Rows are points. Two turns around zero, p and q, are shown by what they do to some points. Write where each new point lands after one turn and then the other. Backwards means that the second turn is done in reverse. Each puzzle has new turns, and all numbers are rounded.
In the rows, zero is written as 128.

Turn p:
[104 104  97] => [153  93 112]
[175 147 134] => [127 159 169]
[ 63 136 118] => [138 117  63]
[169 125 162] => [ 95 143 167]
Turn q:
[143  90 110] => [162 103 142]
[126  86 143] => [161 137 157]
[135 213 142] => [ 72 153  67]
[108 123 117] => [117 119 146]
Where do these land?
q, then p backwards: [162 131  63] => [ 85  72 108]
q, then p: [124  68 101] => [ 80 113 171]
p, then q: [128 131 167] => [ 95 133 149]
q, then p backwards: [102 149 148] => [139 145 161]
p, then q: [124 161 161] => [ 82 124 123]

Turn p:
[ 84 133 124  98  79 144] => [ 71 114 148  96 113 149]
[132 105 147 177 136 139] => [144 143 112 168  95 138]
[187 116 140 149 140 154] => [193 123 116 138 116 149]
[107 138  85 117 124 111] => [105 144 128  95 133  97]
[170 108 188 158 180 146] => [184 111  98 196 136 152]
[130 107 116 119 182 154] => [142 108  69 130 136 117]
[123 205 129 130  92  88] => [109 179 189 113 171 139]
[ 92 111  95  77  92  88] => [ 77 102 163  90 123  82]
Turn q:
[129  91 149  92 101 124] => [115 135 144  71 138 137]
[143 125 173 103 137 139] => [145 116 148 105 169 121]
[ 70 144 158  97 117 158] => [131 193 156 125 163 114]
[177 166  91 156 123  93] => [145  82 110 150  70 103]
[111 115 163 135  97 168] => [161 166 136 107 148 157]
[121 111  92 181 188  95] => [ 85  89 114 194 115 160]
[140 113 127  87 117 174] => [135 147  97  86 160 116]
[135 159  70 174 142  74] => [107  97 117 185  59 117]
Where do these land?
p, then q backwards: [158  80 122 154  87 164] => [155 135 116 173  72 100]
q, then p: [134 186 107 127 149 106] => [133 157 164 158 104  95]
p, then q: [134 133  94 110 111 151] => [114 139 123  96 140  99]
q, then p: [122 186 141 104 109 142] => [156 144 171 143 163 110]
p, then q: [ 88  91 144 129 206 128] => [ 79 123  98 173  76 164]
q, then p: [158 169 145 136 149 136] => [171 130 134 151 115  99]
q, then p: [127 104 162  93 169  71] => [ 86  84 110 190 126 120]
q, then p: [124 106 149 133 134 104] => [116 105 116 146 121 148]
q, then p: [107  97  88 166  39 151] => [122 142 156  38 132 190]

Turn p:
[116 152 178 107 100  96  83 115 157] => [136 169 160 117 122  64  92 137 138]
[110 101 111 135 108 155 171  79 138] => [148 125 124 115  89 144 186 109 156]
[165  71 172 181 146 151  94 117  89] => [ 46 138  79 170 123 107 137  92 141]
[138 171 103 183 135 143  88 131 168] => [142 120 118 138 148 146  67 114 191]
[ 61 132 135  88 119  85 118 174 110] => [152 152 132 123 152 102 134 211  92]
[143 105 120 116 112 181 172 135 129] => [116 101 144 140  80 167 158 126 123]
[154 178  84 104 101 137 150 136  81] => [185 112 130 159 119 162 114 108  74]
[158  88 136 168 102  78  78 118 167] => [106 122 151 155 173  64 131 103 183]
[105 130  89  77 163 140 147 135 120] => [149  90 112  86 121 148 137 156  92]
[129 152 152 121 193 113 178 140 122] => [101 153 131  76 152 176 125 126  91]
Turn q:
[100 154 182 131 147 163 141 191 121] => [ 80  76 135  92  93  81 145 128 137]
[114 133 158 153 134 128 110 183 125] => [115  79 130 103 131  91 128 122 106]
[110 103  86 159  84 108 124  82 175] => [168 140 114 203 141 138  81 111 124]
[115 135 102 104 141  99 101 137 163] => [135 111 100 112 151 156  87 126 143]
[191 167 132 118 130 153 188 173  75] => [ 46 152 133 115 134 120 198 171 108]
[147 110  84 140 122 169  98  76 138] => [147 146 175 169 149 172 126  95 141]
[148 125 122  74  89 139 146 125  73] => [121 150 146 126  96 168 156 189 108]
[ 95 104 122 154 158  91 108 125 119] => [161 128 106 104 127 121 109  85 100]
[132 204 188 128 139 129 141 157  87] => [ 74 140 152  70 114  67 131 163 127]
[172  65 109 124 104 110 109  55 175] => [213 154 125 186 171 161 136 129 156]
[ 84 107 124 122 159 119 142 105 157] => [150 131  93 129 101 133 111  90 156]
Where do these land?
q, then p: [104 126 127 116  76 140  86 149 101] => [ 83 137 118 178 109 103 132 147 108]
q, then p backwards: [137  86 150 153  96 185  80 114 126] => [164 125  90 103  61 111 155 141 155]
p, then q: [117 120 131 118 139 144  80  80 102] => [141 154 106 145 150 167  92 143 100]
q, then p: [145 127 149 146  71 144 120 115 105] => [ 93 172 139 161 152 137 122 130 114]
q, then p: [121 113  90 108 188  94 185 175 176] => [193  55  95  97 127 153 163 138 160]
p, then q backwards: [147  94 143 107 122 142 136 113  72] => [115 103 118 161 124 134 174 156  98]
p, then q: [ 83 160 152 143 185  74 192 152 160] => [ 62 110 139  59 100 144 146 137 196]
q, then p: [105 153  97 120 135  98 181 111 184] => [182  97 107 127 153 131  98 137 187]
p, then q: [115 168  80 166 177 104 175 147 139] => [ 95 117 157 108 131 168 177  92 187]
p, then q: [170 143 155  92 106 185  93 140 115] => [175 112 170 147 122 114  95 144  72]
p, then q: [163 119 134 140 113  98  80 113 128] => [167 156 108 113 151 111 100 104 124]

Turn p:
[135 136 121 126  96 150 106 123 143 103 124 126] => [129 147 132 146 104 120 105 146 130 112 141 108]
[ 89 131 161  78 139 135 103 154 140 108 131 175] => [165 114 128 146 131 179 138 134 190 114 130 102]
[104  97 128 151 151 131 164  93  98 126 103 137] => [ 98  98 129 118 108 149 175 114  91 137 118 124]
[127 115 122 180 142 135 127 126 113 139  85  92] => [ 86 104 145 139 112 109 122 122  98 175 126 137]
[127 115 111 100 121 136 117 114 123 148 117 121] => [122 104 119 100 120 123 111 133 132 115 138 118]
[125 131 135 146 141 122 144 141 170 133 173 116] => [136 171 123 130 150 115 151 111 143 144 156 147]
[120 158 154 138 134 153 104 111 100 145 100 134] => [127  93 137 148 141 159 105 153 100 143 138 118]
[104 120 144 134 132 127 117 108 108 137 175 123] => [158 111 142 129 140 125 155 121 113 114 163 141]
[153 158  87 118  98 131 160 125 110 177 139 138] => [112 129  79 104 156 109 115 164 105  98 116 156]
[166 123 115 111 124 146 123 136 110 107 143 100] => [140 132 126 131 135  83 111 117 117 114 117  96]
[121 133 169 135 119 103 159 125 150 139 125 122] => [134 156 147 103 137 146 151 147 128 157 123 141]
[129 145 107 140 168  92 126 127 147 111  79 103] => [ 72 136 162 126 132 141 103  93 139 146 105 136]
[130 116 124 121 129 112 106 134 126 121 139 145] => [149 123 128 132 116 132 121 112 141 114 123 139]
[164 114 120 115 112 137 140 125 128 134 131 157] => [145 140  89 114 114 128 120 131 116 117 110 121]
[127 129 122 125 115 111 123 177 153  91 156 131] => [147 164 134 156 124 105 136 121 175 117 115 135]
Turn q:
[143 131 146 140 149  80 112 132 138 139 110 133] => [145 132 152 145 162 108 150 140 105 121 148 132]
[137 110 138  51 136 123  46 139 145 142 115 131] => [159 124 142 114 191  93  58 118 106 119 101  94]
[139 109 151 145 152 144 124  89 137 140 134 134] => [154  90 144 157 127 148 127 121 141 119 134 133]
[147 114 150 137 134 127 115 145 130 142 139 114] => [142 138 153 134 129 145 121 124 111 114 139 113]
[139 140 118 131 146 132 154 135 122 113 151 117] => [134 141 120 113 106 131 146 128 150 108 141 124]
[140 114 139 128 105 127 155 110 126 123 120 134] => [123 104 132 127 106 132 143 138 114 125 107 137]
[134 112 125 127 149 137 152 142 147 152 132 140] => [138 113 146 112 127 142 143 135 141 144 141 101]
[134 115  71 131 132 117 153 122 119 132 123 104] => [127 129  76 128 121 132 161 137 126 129 130  96]
[ 96 109 137 103 130 133 102 143  95 140 133 142] => [122 129 125 125 136 127  71 158 125 139 137 123]
[142 138 148 151 139 151 131 129 138 115 100 125] => [109 127 154 144 141 145 146 117 146 112 116 135]
[129 134  56 131  86 123 128 136 134 104 135 136] => [130 160  69 102 125 131 149 119 120 159  95 134]
[ 76 109 156 137 106 130 141 105 140 122 130 118] => [113 114 141 167  86 112 112 128 128 158 120 135]
[129 136 120 138 138 121 150 137 122 106 135 136] => [128 143 124 120 117 126 149 144 146 124 131 138]
[108 225 136 142  91 146 129 128 101 120 134 127] => [ 67 149 113 104 119 117 120  82 134 119 153 196]
Where do these land?
q, then p: [115 139 139 109 125 132 137 128 125 105 170 131] => [149 150 132 120 113 136 100 147 141 106 124 135]
q, then p backwards: [117 113 146 198 112 129 128 135 138 116 113 102] => [107 146 140 184 139 128 135 127 140  82 119 150]
q, then p: [124 130 151 133 115  97 100 111 137 113 125 169] => [152 116 107 136 128 162 118 115 119 146  93 150]
p, then q: [131 104 109 125 112 131 153 124 115 131 167 176] => [124 134  89  98 118 133 169 145 140 122  95 138]
p, then q: [127 118 151 111 118 114 102 146 110 132 101 104] => [137 122 166 138 144 128 116 131  95 125 117 105]
q, then p: [125 118 144 161 132 130 109 134 129 154 151 107] => [149 130 127 150 138 115 127 135  89 128 155 128]
q, then p: [127 111  80 111 209 132 101 138 140 133 126 145] => [111 167 116 116 164  98  97  67 148 159 144 120]
p, then q backwards: [136 108  89 120 128 134 134  98 130 139 107 110] => [123 152 130  95 103 137 150 134 110 145 128 109]
p, then q: [141 125 123 113 128 146 152 119 158 130 105 132] => [105 135 105 119 128 110 114 102 133 135 133 108]
q, then p: [128 167 128 114 116 143 103 146 131 117 111 119] => [113 118 153 128 138 170 123 116 133 110 141 124]
p, then q: [152 115 150 130 140 116 103 111  96 114 144 167] => [129 109 114 134 136 169 136 132 119  87  97 143]
q, then p backwards: [145 148 100 117 119 123 167 139 145 137 119  96] => [122  89 112 116 142 146 170 110 130 114 132 119]
p, then q: [ 96 169 155 122 111 135 174 136 110 142 126 107] => [107 148 166 112 124 125 135 160 159 126 162  93]
